Rows are points. Any point is a mix of the corners, with weights that add up to 1. It lies inside the corners' shape when no weight is negative. Say inside or outside, and name the corners with a negative weight.

Corners:
(1): -8.3; -1.1
(2): 0.1; -5.0
(3): 7.9; 0.3
Points:
-7.5; 0.1 => outside (2)
0.1; -4.7 => inside
-4.5; -1.6 => inside
6.9; -3.2 => outside (1)
0.5; -4.4 => inside
1.7; -3.6 => inside
0.2; -4.6 => inside

Corners:
(1): 5.5; -3.1; -3.9; 4.1; 2.1; -8.5; -6.1; -2.7; -1.8
(2): -7.5; -1.1; -2.4; 3.2; -2.2; -2.2; 3.4; -3.5; -8.8
(3): 3.3; 2.3; -1.3; -2.2; 1.8; -0.2; 8.9; -1.8; -7.3
(4): 0.9; -4.1; 10.9; -0.1; -5.8; 2.1; 5.0; -1.4; 9.5
(5): 6.7; -8.5; -3.9; -11.1; -6.7; -3.6; -2.3; -10.4; 0.0
(6): 0.4; 5.7; -3.1; 9.7; -0.3; -4.2; -5.8; 2.7; -1.6
(7): -3.0; -3.2; -1.0; 5.1; 2.9; 0.1; -1.4; 7.7; 6.9
(8): -10.2; -0.4; 3.3; -3.5; -0.9; -5.8; 3.1; -0.8; -0.6
(9): 2.5; 1.4; -0.1; 2.7; 3.8; -1.4; -5.2; -1.9; -6.2
(10): -1.6; -2.1; -5.6; 2.3; -3.5; 1.9; 3.4; -7.8; 9.0
Points:
-1.1; -1.8; -2.6; 0.9; 1.1; -3.9; -1.7; 0.4; -3.8 => outside (4, 10)
2.2; 0.9; 4.0; 6.1; 5.3; -3.4; -4.2; 6.2; 1.5 => outside (2, 5, 10)
-3.1; 0.6; -0.3; 2.4; -0.2; -3.6; -0.6; 0.6; -0.1 => inside
0.6; 2.2; -3.2; 3.1; 0.6; -3.0; -0.2; -0.5; -3.3 => outside (4)
-1.2; -0.4; -2.5; 1.3; 0.4; -1.9; 1.1; -1.3; -2.2 => outside (4)
-0.3; 1.8; -7.3; 2.5; 1.0; 0.7; 2.0; -2.8; -10.8 => outside (1, 4, 8)
-4.7; 1.4; 4.2; 10.2; 2.5; -3.6; -7.4; 5.1; -1.0 => outside (3, 5, 10)

Corners:
(1): -4.5; 4.5; 6.6; 3.1; -0.3; -8.3; 3.4; 2.9; 1.4; -2.7; 2.0; -7.0; 3.5; 3.3; -1.6; 8.2; -1.8; 7.4
(2): -6.3; 6.0; 6.9; -3.1; 4.7; -3.1; -5.7; 2.4; 3.5; -5.0; -0.8; 7.5; -6.0; 4.2; 2.2; 6.8; -5.3; -2.4
(3): 6.2; 6.4; -7.6; 2.8; -2.8; 0.9; -3.6; 7.4; 8.5; -5.9; 3.8; -2.4; 8.3; 0.1; 0.5; 0.2; -8.5; 4.1
(4): -3.3; -7.5; 2.3; 5.3; -3.3; -5.8; -4.8; 2.4; -5.4; 1.2; 3.9; 0.7; -5.2; 1.4; -5.0; 1.9; -1.3; 5.3
(5): -2.6; -6.8; -0.9; -5.0; -3.0; -1.4; 0.6; 4.3; -0.9; 2.7; 6.6; -7.9; 9.2; -3.3; 0.9; 8.8; -8.4; 5.1
(6): 1.3; 4.7; 5.5; -3.6; -4.3; -3.6; -2.1; -5.9; -7.8; -3.5; -3.9; 0.9; -6.0; 0.5; 8.1; -4.9; -4.8; -2.3
(7): -3.0; -7.3; -5.4; 6.2; -7.4; 7.2; -7.3; 4.2; 4.7; 7.7; -3.4; -1.4; 7.5; -7.3; 0.5; 2.8; 4.6; -2.2
(8): -7.4; -9.8; -4.8; 2.3; -9.1; 0.8; 1.7; 5.4; 9.7; 1.1; -4.1; 4.4; 7.8; -1.1; 1.1; 2.1; 1.3; -4.0
(9): 3.4; 0.9; 6.9; 1.4; -3.9; -3.2; 0.9; -1.4; 6.0; 1.2; 1.9; 8.1; -2.8; 4.2; 4.4; 1.6; -2.4; 0.0
(10): 8.6; 2.1; 3.7; 3.5; 6.5; 5.4; -0.1; 6.8; 1.2; -5.3; -3.9; -2.7; 4.0; 6.1; -4.0; 0.9; -4.9; 1.6
(11): -6.2; 1.1; -2.6; 1.3; 4.5; -2.0; 2.5; 0.6; -0.1; 0.8; -6.2; 2.7; -3.8; 3.3; 7.3; 6.2; 2.9; -1.9
(12): 0.6; -0.1; 7.4; 1.3; -4.7; -0.4; 4.2; -7.3; 0.6; -1.8; 1.0; -6.2; -6.5; 4.5; 5.8; 4.2; -7.2; -2.0
(13): 2.2; 5.2; -0.2; -7.6; 3.1; 5.6; -0.7; 4.8; 6.0; -0.5; 7.0; -5.0; -0.4; 6.9; 3.3; -2.9; -1.9; 8.9
(14): 1.3; 2.0; -1.2; -9.8; -7.6; 4.4; -3.8; -5.6; 1.4; 4.5; -2.0; 9.3; -7.4; 1.0; -0.3; 6.0; 5.3; 4.0
(15): -3.9; 5.7; 1.0; -1.2; 3.5; -7.4; 6.5; -3.3; 5.4; 4.7; 6.5; -9.0; 6.8; 7.9; -2.6; -2.6; -9.3; 6.7
(16): 6.3; 7.3; 2.8; -2.1; -1.2; 5.8; 4.2; 0.5; 6.0; -2.9; 3.7; 5.7; -1.6; -2.6; -3.3; -3.5; -4.3; 5.8
(17): 2.4; 7.7; -3.1; 0.5; -6.8; -0.6; 6.2; -0.9; -1.7; 5.2; 5.1; -4.6; 2.0; 6.4; 8.9; -1.2; 4.5; -6.3
(18): 6.4; 0.4; 5.2; -6.4; -1.8; -2.4; 4.3; -9.8; 4.8; 4.4; -4.7; -1.0; -9.4; -2.6; -1.3; 4.0; 8.1; -3.9
(19): -4.1; -12.2; -0.2; -4.4; 2.9; 1.7; -7.5; -6.4; -3.3; 0.4; 1.7; 3.7; 1.9; -3.6; -7.0; 6.7; 7.8; 4.5
Points:
2.7; 2.2; -2.3; 0.8; -3.8; 0.9; 1.1; 3.7; 3.4; 1.1; 0.8; -1.5; 3.9; 0.9; 1.5; -1.1; -2.1; 2.3 => outside (2, 12, 19)
-1.4; 0.0; 1.6; -1.7; -3.2; -1.7; -0.3; -1.6; 1.9; 1.3; 0.8; 1.2; -2.1; 1.0; 2.0; 3.2; -0.6; 1.1 => outside (10)
-0.5; -0.1; 1.7; -1.8; -1.3; -0.1; -0.8; 0.1; 3.0; 0.3; 1.4; 0.2; 0.1; 1.6; 0.5; 2.7; -2.1; 3.0 => outside (17)
-0.2; 1.8; 2.0; -2.5; -1.7; -0.9; -0.2; -1.0; 1.5; 0.2; 0.2; 0.4; -1.6; 1.7; 2.1; 2.2; -1.0; 0.1 => inside
1.4; 3.8; 1.7; -1.4; 0.3; 0.7; -0.4; 0.0; 0.7; -1.4; 1.3; -1.6; -1.1; 1.6; 0.0; 1.6; -3.1; 2.8 => outside (8, 9)
-1.3; 0.3; -0.6; 0.0; -0.4; -0.6; 0.6; 1.2; 2.2; 0.0; -1.1; 0.1; 0.6; 1.6; 2.4; 3.3; -1.2; 0.5 => inside
